Rows are points. The points of each table are mixes of a few directions, plus a little noise. How many directions does each table use, and how many do they share? Where both have some left over, give the other angles between the two spaces (their principal angles), to ten degrees, smallest first.

First (7 x 2)
[[  0  -9]
 [  0  -9]
 [ -2 -60]
 [  1  37]
 [  0   9]
 [  0  11]
 [  1  21]]
Second (4 x 2)
[[  1  15]
 [ -2 -47]
 [  0   3]
 [  1  29]]
Directions: first 1, second 1, shared 1

First (5 x 4)
[[-23  28  37  45]
 [ 24   6 -38 -20]
 [  3  -5  43   6]
 [ -4 -19  13  -9]
 [  0  -9 -55 -22]]
Second (6 x 4)
[[ 25  14 -11  -3]
 [ 43 -21 -20  39]
 [-60  21  27 -46]
 [-38 -21  17   5]
 [ 28  19 -13  -7]
 [  2 -12  -1  13]]
Directions: first 3, second 2, shared 1; angles 90

First (10 x 9)
[[  9   4  -2   3  20   7  13  23   2]
 [-11  10  -6 -10   2  -5   4   8   4]
 [ 22 -48  -7  10   0  13   0 -13   1]
 [-55  23   0   1 -33 -12 -40 -19  24]
 [ -6 -40   4  -1 -15 -15  -1 -19  -3]
 [ 31 -29   5  21  18  17   8   9  -2]
 [  5  24  27  -2  -2 -19  10   1 -24]
 [-10  60  -6 -21 -12  -4  -6 -10  -9]
 [ 18  -1   1   6  15  10   9  11  -4]
 [ -4  -4 -18  -8   7   7   4   8  11]]
Second (9 x 9)
[[ 12  18 -20  14   4  -4   9  12  -6]
 [ 14 -11   9   8   0  -8  20  17  -1]
 [  3   6 -59 -17 -22   9   6  -3  23]
 [ -8  13 -34 -12  -9   9 -11 -13  10]
 [  9 -34 -12 -20 -25   0  25  10  26]
 [ -9   0  24   2   9   0 -13  -8  -9]
 [  8   5  33  23  19 -10   4  12 -22]
 [ -8  25   8  13  18   1 -21  -9 -18]
 [-20 -23  52 -12   5   2 -18 -18  -3]]
Directions: first 5, second 3, shared 1; angles 40, 50

First (8 x 12)
[[ 21  15   3  11  21 -10 -11  23 -12 -20   2 -12]
 [ -2 -22  22  20 -16  40  49 -18   0   6   1  60]
 [ -8   5 -17 -22  -3 -39 -28  11   2  -3   2 -30]
 [-13  -4 -13 -19 -12 -27 -13   2   5   3   2 -12]
 [-12 -22  17  15 -18  55  46 -36   8  24  -4  49]
 [  0   1  -2  -3   0 -10  -4   6  -1  -4   1  -3]
 [  4  15  -6  -2  15   5 -19  -3   2   6  -4 -31]
 [ 10  13  -4   0  14 -15 -18  15  -5 -11   1 -21]]
Second (10 x 12)
[[ 10  18  -4   4  23  18 -22  -4   5  10  -9 -38]
 [ 10 -11   8  12   3   6   1  11   6   3 -10  11]
 [ -3 -10   4  -1 -14 -20  16  10  -9 -17  10  29]
 [  5   4   8   9  -1   2  22   3 -16 -19  14  25]
 [ 22  -4  12  19  11  -5   2  27  -6 -16  -4  15]
 [-14 -19   3  -6 -28 -17  26   0  -5  -9  11  42]
 [ -7  27  -2   4  16  59   7 -47  -1  21   3 -24]
 [ -3  23 -15 -14  13  -7 -25  -6  -2   1   3 -43]
 [ 16   1  -4   5  23   6 -41  14  22  22 -28 -45]
 [-35 -28 -12 -31 -46 -42  13  -6   6   2  11  28]]
Directions: first 3, second 4, shared 3

First (10 x 20)
[[-13   9 -16  -7  14 -11   4 -15  24  16   9 -24 -15 -14   4 -23   6  22
  -13 -12]
 [  3  14  -7  -6  12 -11   7 -14  22   5  -7   0  -3  -7 -13  -4  14 -16
   -3  11]
 [ -9 -16   3   5 -10  11  -7  12 -19  -1  13  -9  -2   5  19  -4 -17  31
    0 -20]
 [ -4 -15   7   6 -12  12  -7  14 -22  -5   8   0   3   7  14   3 -15  18
    3 -13]
 [  7   7   0  -2   3  -5   3  -5   7  -2  -8   8   3  -1 -11   6   8 -20
    2  12]
 [  5   6   0  -2   3  -4   3  -4   6  -1  -6   6   2  -1  -8   4   7 -15
    1  10]
 [  0  15  -9  -7  13 -13   7 -16  24   7  -5  -4  -5  -9 -11  -7  14 -12
   -5   9]
 [ 10   2   6   1  -3   1   1   2  -4  -7  -9  15   8   5  -9  12   4 -22
    6  13]
 [ 14  -3  13   4 -10   6  -2   9 -15 -13 -12  23  13  10  -8  21   0 -28
   11  16]
 [-13 -19   3   6 -11  13  -9  15 -23   0  18 -14  -4   4  24  -7 -21  41
   -1 -27]]
Second (10 x 20)
[[ 13   3   8   1  -3   1   1   2  -4  -9 -13  19  10   6 -12  16   6 -31
    8  18]
 [ 26   6  15   2  -6   1   2   5  -8 -18 -25  38  20  11 -24  32  11 -60
   15  36]
 [  5   1   3   0  -1   0   0   1  -2  -3  -5   7   4   2  -5   6   2 -12
    3   7]
 [  3   1   2   0  -1   0   0   1  -1  -2  -3   5   3   2  -3   4   2  -8
    2   5]
 [-17  -4 -10  -1   4  -1  -2  -3   5  11  16 -24 -13  -7  16 -21  -7  38
  -10 -23]
 [-11  -2  -6  -1   3  -1  -1  -2   3   8  11 -16  -8  -5  10 -14  -5  25
   -6 -15]
 [  2   0   1   0   0   0   0   0   0  -1  -1   2   1   1  -1   2   1  -3
    1   2]
 [-17  -4 -10  -1   4  -1  -2  -3   5  11  16 -24 -13  -7  16 -20  -7  38
   -9 -23]
 [-10  -3  -6  -1   2   0  -1  -2   3   7  10 -15  -8  -4  10 -13  -4  24
   -6 -15]
 [  6   1   3   1  -1   0   0   1  -2  -4  -5   8   4   2  -5   7   2 -13
    3   8]]
Directions: first 2, second 1, shared 1

First (10 x 32)
[[-16  -7  -9 -10   8 -29  -4  15 -22  -7 -26   3  -2  -7 -20  42  16 -13
   34 -17  10  38   7  17 -16 -11 -19  23  10 -22  -2  -9]
 [-10  -9  -7  -5   5 -31  -5  14 -20  -3 -27  -3  -3  -5 -14  32  16  -8
   29  -9  12  38   4   5 -10  -6 -12  19   7 -22  -3  -3]
 [  5   0   3   5  -2   0   0  -2   3   3   2  -5  -1   2   6 -10  -1   5
   -6   8   1  -3  -2 -10   6   3   6  -6  -3   1   0   5]
 [ 16 -13   0  -2  -3  24   5 -14  29   9  12  -2  -6   3  16 -35  -8   6
  -25   3  -1 -26  -9 -16  12  22  16  -4  -8  18  -3   4]
 [  9  20  14  18  -9  15   1  -8   4   3  23  -5   7   7  15 -28 -12  14
  -24  25 -10 -26  -1 -15  14  -4  13 -29  -7  12   6  11]
 [ 15  -1   6   9  -6  17   2 -11  18   8  15  -6  -1   5  17 -34  -9  11
  -25  15  -3 -24  -7 -20  15  13  17 -15  -8  14   1   9]
 [ -2 -32 -18 -26  10   5   4  -3  19   1 -15  10 -12  -7  -9   9   7 -14
   10 -33   8   7  -5  13 -10  20  -7  32   3   3  -8 -14]
 [  0  13   5   4  -3  11   1  -4   1  -2  14   3   5   2   3  -7  -7   3
  -10   5  -8 -15   1   3   2  -6   2 -11  -1   8   3   1]
 [-13 -12  -9  -9   7 -33  -5  16 -21  -4 -30  -1  -4  -7 -18  39  17 -11
   34 -14  13  42   5  10 -14  -7 -16  24   9 -24  -3  -6]
 [ -5  41  16  16  -7  20   1  -4 -11  -8  33   7  17   6   3  -8 -17   8
  -18  17 -21 -31   7  12   2 -25   0 -32  -1  13  10   2]]
Second (8 x 32)
[[ -3   6   4   9  -1 -19  -4   8 -17  -1  -9  -8   2   0  -2  11   6   2
   11  10   5  18   3  -6   0  -9  -2  -3   2 -13   1   5]
 [ -6  12   8  19  -3 -42  -9  18 -35  -1 -20 -16   4   1  -4  23  13   5
   23  22  10  38   7 -13   1 -19  -4  -7   4 -29   3  11]
 [ -8  18  12  27  -4 -60 -14  26 -51  -2 -28 -23   6   1  -6  33  19   8
   33  32  14  55  10 -19   1 -27  -6  -9   7 -41   5  16]
 [  3  -8  -5 -11   2  26   6 -11  22   1  12  10  -2   0   3 -14  -8  -3
  -14 -14  -6 -24  -4   8  -1  12   2   4  -3  18  -2  -7]
 [  1  -1  -1  -2   0   5   1  -2   4   0   2   2   0   0   1  -3  -1  -1
   -3  -2  -1  -4  -1   1   0   2   0   1  -1   3   0  -1]
 [  1  -3  -2  -5   1  11   2  -4   9   0   5   4  -1   0   1  -6  -3  -1
   -6  -6  -2 -10  -2   3   0   5   1   2  -1   7  -1  -3]
 [  5 -12  -8 -18   3  39   9 -17  33   1  19  15  -4  -1   4 -22 -13  -5
  -22 -21  -9 -36  -6  12  -1  18   4   6  -4  27  -3 -11]
 [  6 -12  -8 -18   3  41   9 -17  35   1  19  16  -4  -1   4 -23 -13  -5
  -23 -22 -10 -38  -7  13  -1  18   4   6  -4  28  -3 -11]]
Directions: first 3, second 1, shared 1

First (10 x 32)
[[ 22  -9 -14 -16   4   3  18  33  22  11  10  11 -15 -14   7   2 -30   6
  -15 -21  -5   1 -11  15 -16  -3 -34  10  20  33  -4  10]
 [-29   6 -13  -6  -5  -6  20  -8  11   8   3 -16  -5  12  -4  12  -4 -15
    1 -11  10  15 -13  -7  10   2   9  -6   4  -6 -11  -1]
 [  0  -2   6 -10  12   9   7  -3   1 -10   0   9   9  15   3   5  28   2
    8  11   4   3   1  -9  10  -4   7   5 -25   3  15 -13]
 [  6  -2 -17 -12  -1  -1  13   8  23  14  -2  -6 -17  -4   7   5 -39  -3
   -9 -16   0  10 -15   6 -14   0 -18  -1  32  20 -21  18]
 [ -4  19  19   3  -7 -10 -19 -25 -20 -18  -5  -3  33   3   2  25  22  -6
   18  24   4  -7   9 -13  -1   3  19  -1  -2 -21  12 -14]
 [  0   4   8  14  -9  -9 -15  -6 -15  -2  -2  -2   2 -12  -8  -9   7   4
    5   5  -3  -8   6   5   0   1   5   1  -1 -16   3   1]
 [ 22 -15 -18   6   2  10  -7  10  17  22 -14  -7 -36 -10   6 -30 -60   8
  -21 -18 -13   4  -6  15 -21   1 -20 -10  38  23 -35  35]
 [-12  -1  14  17  -4   1  -8  10 -24  -9  17   4  19  -5  -6   2  22  -3
  -12  -2  -3 -18  21  -3  14   7  10  -3 -24 -11  20 -22]
 [ -6  -2  13   3  12  14  -8 -11 -12 -14  -2   3  19  21   5   5  25  -3
   -1  15   1  -5  15 -18  13   2  22  -8 -27  -5  11 -19]
 [  0   3   4   2  -3 -11   0  -9  -3  -2  -6   6  -9  -6 -13 -18  30  12
   26  13   4   5  -8   8   7 -10   0  13 -17 -19  11   4]]
Second (8 x 32)
[[ -9  -2   3  22  -8   2  -8  -4 -10  -2   5 -12   5   0 -14 -10  -8   4
  -12   0  -5 -10  10  -5   3   2  17 -13 -12  -8   0  -8]
 [-25 -13  11  12  16 -13 -30 -13 -27  11   1   7  -3 -20   1 -14  14  -9
  -13  -2  10   5  11  -6  28   3  13 -18   1 -24 -12   6]
 [  7   2   3  13 -15   6  13   9   4 -15  11 -16   7   8 -11   2 -25  10
  -12   4  -6 -12   4  -2 -13   1  14  -8 -14  11   5 -10]
 [  9  -1   3   3  -3  -2   6   4   8  -8  12  -7   8  -6  -9  10 -32  11
  -16   2   0  -5  -2  -5 -12  -4   7 -11   0  16  -2  -5]
 [ 20   5  -2 -48  11   0  26  20  15  -6 -14  27 -18  11  44  14  33 -16
   32   3  11  18 -15  17  -2   4 -35  35  10  13   5  17]
 [ -3   6 -12 -23   9   2  -2  -5   2  17 -25  20 -16  11  23  -5  54 -18
   38  -5   1  14  -8  11  11   4 -28  31  12 -16   5  12]
 [  4   1   3  24 -18   6   7   4   3 -14  15 -23  13   3 -24   0 -38  16
  -21   3  -9 -16   7  -7 -15  -2  22 -18 -15  11   3 -15]
 [ -3   1 -10  -4   8  -3 -14 -14   6  18  -7   4   2  -7  -8   3   3   2
    5  -6  -2   5  -8  -3  -1  -7 -10   2  18  -2  -4   2]]
Directions: first 6, second 4, shared 1; angles 50, 60, 90

First (10 x 32)
[[ -6  -4 -14   4  -3   5   2   4  -1  11   5   4   0   7  -3  -1  -4  -2
   -1  -8   3  -3  -1  -5   0   3  -2  -2   5   4  -1  -9]
 [ 18  12  35 -14   6 -12  -2 -14   9 -34 -11  -9   3 -16   9   1  14   5
    1  25 -10   8   2  16  -1  -7   3   2 -16 -12   3  27]
 [-10  -6   9  19   7   0 -12  20 -27  26  -6   0  -7  -7  -9   6 -14   6
    6 -13   4  -5   7  -7   5  -4   4  17  11   7   1 -13]
 [ -8  -5 -10   8  -1   4  -1   9  -8  17   3   3  -2   4  -5   1  -8   0
    1 -11   4  -4   1  -7   1   2   0   3   7   5  -1 -12]
 [-13  -8 -14  14   0   6  -4  15 -15  27   3   5  -4   5  -8   2 -13   0
    2 -17   6  -6   2 -11   2   2   0   6  12   8  -1 -19]
 [  4   3 -19 -14  -8   4  12 -16  23 -16   9   2   6  11   6  -7   9  -7
   -6   6  -1   3  -7   3  -4   6  -5 -17  -7  -3  -2   6]
 [ 28  18  60 -18  11 -20  -6 -19   9 -50 -19 -15   3 -27  13   4  20   9
    3  37 -15  12   4  24   0 -13   6   7 -23 -17   5  41]
 [  1   1  -4  -3  -2   1   3  -4   6  -4   2   1   2   3   2  -2   2  -2
   -1   2   0   1  -2   1  -1   1  -1  -4  -2  -1   0   2]
 [ -2  -1 -30  -9 -10   8  13 -11  20  -5  12   5   5  16   3  -7   5  -9
   -6  -2   2   0  -8  -3  -4   8  -6 -17  -2   1  -3  -3]
 [-13  -8 -13  15   0   6  -4  16 -16  28   2   5  -5   4  -9   2 -13   0
    2 -18   6  -6   2 -11   3   2   0   7  13   8  -1 -19]]
Second (11 x 32)
[[-13  -8 -18  12  -2   7  -1  12 -11  25   5   5  -3   8  -7   0 -11  -1
    1 -17   6  -6   1 -11   2   3  -1   3  12   8  -1 -18]
 [-14  -9  15  28  10  -1 -18  30 -40  39  -9   0 -11 -11 -14  10 -21   9
    9 -19   6  -8  10 -10   7  -6   6  26  17  10   2 -20]
 [  4   3 -11 -11  -6   2   8 -12  17 -13   6   1   5   7   5  -5   7  -5
   -4   5  -1   2  -5   3  -3   4  -3 -12  -6  -3  -1   5]
 [ -8  -5 -22   3  -5   7   4   2   2  12   8   5   0  11  -3  -3  -4  -4
   -2 -10   5  -3  -3  -7  -1   5  -3  -6   6   5  -2 -11]
 [-27 -17 -46  22  -7  17   1  23 -17  51  13  13  -5  20 -14  -1 -22  -5
    0 -36  14 -12  -1 -23   2   9  -4   1  23  17  -4 -39]
 [ 13   8   7 -16  -2  -4   6 -18  19 -29   0  -4   6  -2   9  -3  14  -2
   -3  17  -6   6  -4  10  -3  -1  -1 -10 -13  -8   0  18]
 [ 10   7  19  -8   3  -7  -1  -8   5 -19  -6  -5   2  -8   5   1   8   2
    0  14  -6   5   1   9  -1  -4   2   1  -9  -6   2  15]
 [ 14   9  28 -10   5 -10  -2 -10   6 -25  -9  -7   2 -13   7   1  10   4
    1  18  -8   6   2  12   0  -6   3   2 -12  -9   2  20]
 [ -1   0  -9  -2  -3   2   3  -3   5   0   3   1   1   4   1  -2   1  -2
   -2  -1   1   0  -2  -1  -1   2  -2  -5   0   0  -1  -1]
 [ 19  12  35 -15   6 -12  -1 -15  11 -35 -10  -9   3 -15  10   1  15   4
    0  25 -10   9   1  16  -1  -7   3   1 -16 -12   3  27]
 [  3   2   3  -3   0  -1   1  -3   3  -6  -1  -1   1  -1   2   0   3   0
    0   4  -1   1   0   2  -1  -1   0  -1  -3  -2   0   4]]
Directions: first 2, second 2, shared 2

First (10 x 32)
[[  6   3 -27  -6 -20 -22  -4   3  19   2  -4   5 -29 -34   4  18 -18   0
    4  -2 -14   6  13   5  24 -20  -9  13  38  -5 -17  25]
 [  9  -6 -19 -13  -6  -4  -5  16  17  -3  -3   6  -7 -22   0  13  -8  -3
    0  -7  -3  -6  17   4   6   4  -5  -5  16  -4  -6  12]
 [-27  22   3  11   6   2   3  14 -41   6  -2 -18  11   6 -19  -3  20 -12
   13  24   0  -3 -41  -5  22  -5  17  42 -22   8   3 -23]
 [  5  -1  34  14   1  -3  10 -44   8   7   6  10  -9  31  15 -21  -3  22
   -8  -8   0  14  -1  -8 -11 -17  -6 -19   0  -2   0  -2]
 [ 24 -15  -2 -15  -7  -8   1  -5  44   2   0  26 -19 -12  12   3 -18  16
   -8 -23  -3  -3  34  -1   1  -2 -16 -32  28 -12 -12  18]
 [  6  -8  -8   0  -2   3  -5  -6   5  -9   1  -5   4  -2   9   4  -6  -4
   -6  -4   1   5  14   8 -20   7  -4 -12   2   2   6  11]
 [ -9   4  -5 -12  11  10   0  40 -12   3  -4   0  15  -8 -21   4  16 -10
    8   6   5 -22 -13  -4  17  18  11  13 -18   0   1 -20]
 [ 14 -19  47   5  21  25   8 -32   9  -3   8  12  24  52  15 -29   8  18
  -18 -18  17   0  12  -7 -48  21  -3 -53 -32  -1  18 -16]
 [-11   7  -3   5   3   3  -1   7 -20  -1  -1 -12   9   2  -7   1   8  -9
    5  11   1  -1 -15   1   2   2   8  17 -12   5   5  -8]
 [-17  14 -20  11  -7  -6  -6   5 -28  -5  -2 -24   0 -13  -6  11   2 -17
    9  20  -6   9 -19   8   8  -9   8  36   0   9   2   4]]
Second (8 x 32)
[[ -4   7 -26  -6   0   3  -8  -4 -14  -6  -7 -13   6  -7  12  15  -4 -16
    4  -6 -17  18  -5  10 -18  -8  -4  16   2  15   8  -4]
 [ -5 -10   1  21   1   0   9 -12  -2 -15   6  -9   2   5  -2  -8  -7  -4
  -13  13   5   5   6   9 -18   0  -1  -4   8 -12   5  18]
 [  4   3   3   4 -10  -1 -16 -18  -8   0   4 -14   0   6  15   4   0   1
    3   1   5   9   2   2 -10   2   2  -4 -11  17   6   6]
 [ 10  -3  42 -14   4  -4  11  28  29  26   4  37 -13   5 -24 -19  15  31
    5  -4  21 -42   2 -27  55  14   8 -21  -7 -20 -21 -15]
 [ -5   0 -17   6   1   2   0  -8  -9 -11  -2 -12   5  -3   6   6  -6 -12
   -3   2  -9  14  -1  11 -20  -6  -3   9   6   3   7   6]
 [ -6   0  -9 -30  25   2  32  60  23  14 -16  44  -1 -21 -36  -2   7   1
    5 -14 -18 -30 -11 -15  45  -5  -5  15  22 -32 -21 -33]
 [ 12  13  11  -3 -22  -2 -39 -33 -15  11   6 -23  -3  12  33  11   4   7
   14  -5  11  15   2  -2  -8   6   7  -9 -31  43  10   2]
 [ -7 -10  -6  22   2   0  11 -13  -4 -19   5 -12   4   3  -2  -7  -9  -8
  -14  13   2   9   5  13 -25  -2  -2  -1  12 -13   6  20]]
Directions: first 4, second 3, shared 1; angles 50, 80

First (10 x 32)
[[ 16   4  -1  -2  -3 -10  -9  -2   0  -2   8   6   8  -4  -6  -9   6  -4
   -1   9  -2   6  -1  -5  -6   7  -1  -9  17   6   1   1]
 [ 13  -4  11  -6 -14  -1  -6   1  14  -7  11   4   9  -5  -6  -1   1 -13
    5   8   6  -6  -6  -2  -6   5  -7 -15  11  23   0   5]
 [ -7 -19 -13  11  11  -5  21   2   4  19  -9 -20 -23   8 -21   7  10  12
  -31 -14 -26  12  13   0   5 -41  19   8 -23 -26   8  -1]
 [ -8 -12   2  -2 -24   3  -2   2  27   5  12 -23  -5   7 -12  -1  -5  -8
   -7   3  -9   3  -4   3 -13 -24   3 -19  -2  13   3   2]
 [-60  13  -1   5   7  33  13   5 -14   0 -25 -17 -17  13  41  13 -28  19
   21 -21  17 -16  -5  19  15   1  -1  28 -43 -26  -8  -8]
 [ -8   4 -14   4 -11  -7 -11  -1   7  11   5 -15  -6   8  -6 -13  -1   8
  -12   4 -18  17   3   1 -11 -13  12  -8   5 -14   1  -6]
 [ -9  21  17  -7  21  20   4   1 -31 -23 -17  33  13  -9  42  13 -14  -2
   41  -5  43 -30  -8   5  21  49 -23  24  -8   8 -11   1]
 [ 51   4   6  -6  15 -22  -9  -5 -16 -11   7  37  21 -19 -11  -7  20 -13
    1  14   5   2   3 -15   1  30  -9  -4  36  17   2   6]
 [ -8  -9  -9   4 -16  -4  -2   1  18  12   7 -24 -11   8 -15  -6   0   3
  -17   1 -20  14   2   1 -12 -27  11 -12  -3  -6   4  -2]
 [ 20   1   3  -1  12  -8   1  -2 -10  -4  -1  17   7  -8  -4   2   9  -4
    0   2   4  -2   2  -6   5  12  -4   4  10   5   1   3]]
Second (9 x 32)
[[ -2  13 -21  -3 -20  -1  14  10   2  18  -5  -7  13 -23 -11 -18  -2   6
   -9  -9   5   8   9  37  36 -12  20 -13 -18   3 -10   6]
 [  1   5 -14  -5 -10  -8   6  15   4   9  -4  -2  11 -19  -6  -4  -3   7
  -11 -11   5   1   4  17  24  -1  20  -8 -11   1 -10   8]
 [ -7  14   4  16 -11  31  13 -37 -14   8   4  -6 -13  16  -4 -28   8 -15
   27  20  -9  18   9  22 -12 -28 -33  -1  -2   3  19 -19]
 [  1  -2   1  -2   1  -4  -2   3   1  -2  -1   0   1  -1   2   3  -1   1
   -2  -2   1  -2  -1  -3   0   3   2   0   0   0  -2   1]
 [  1  -6   5  -2   7  -6  -7   6   3  -6   1   3   0   2   4  11  -1   2
   -3  -2   0  -6  -4 -15  -7   8   2   4   6  -1  -2   3]
 [ -9  26 -10  15 -27  34  25 -35 -15  21   0 -12  -6   2 -14 -44   7 -12
   24  15  -7  27  16  52  14 -39 -22 -10 -16   5  15 -17]
 [  4 -19  21  -3  26 -12 -20   5   4 -22   4   9  -8  18  14  30  -1   2
   -1   1  -2 -17 -13 -47 -33  22  -8  13  21  -4   2   1]
 [  5 -17  19  -3  24 -10 -18   5   4 -20   2   9  -8  16  13  27  -1   2
   -2   2  -1 -15 -11 -44 -30  21  -7  12  18  -3   2   0]
 [  5 -13  -2 -12  10 -25 -11  30  11  -8  -3   5  11 -12   4  23  -6  12
  -21 -15   8 -16  -8 -20   7  23  25   2   3  -2 -15  14]]
Directions: first 4, second 2, shared 0; angles 70, 80
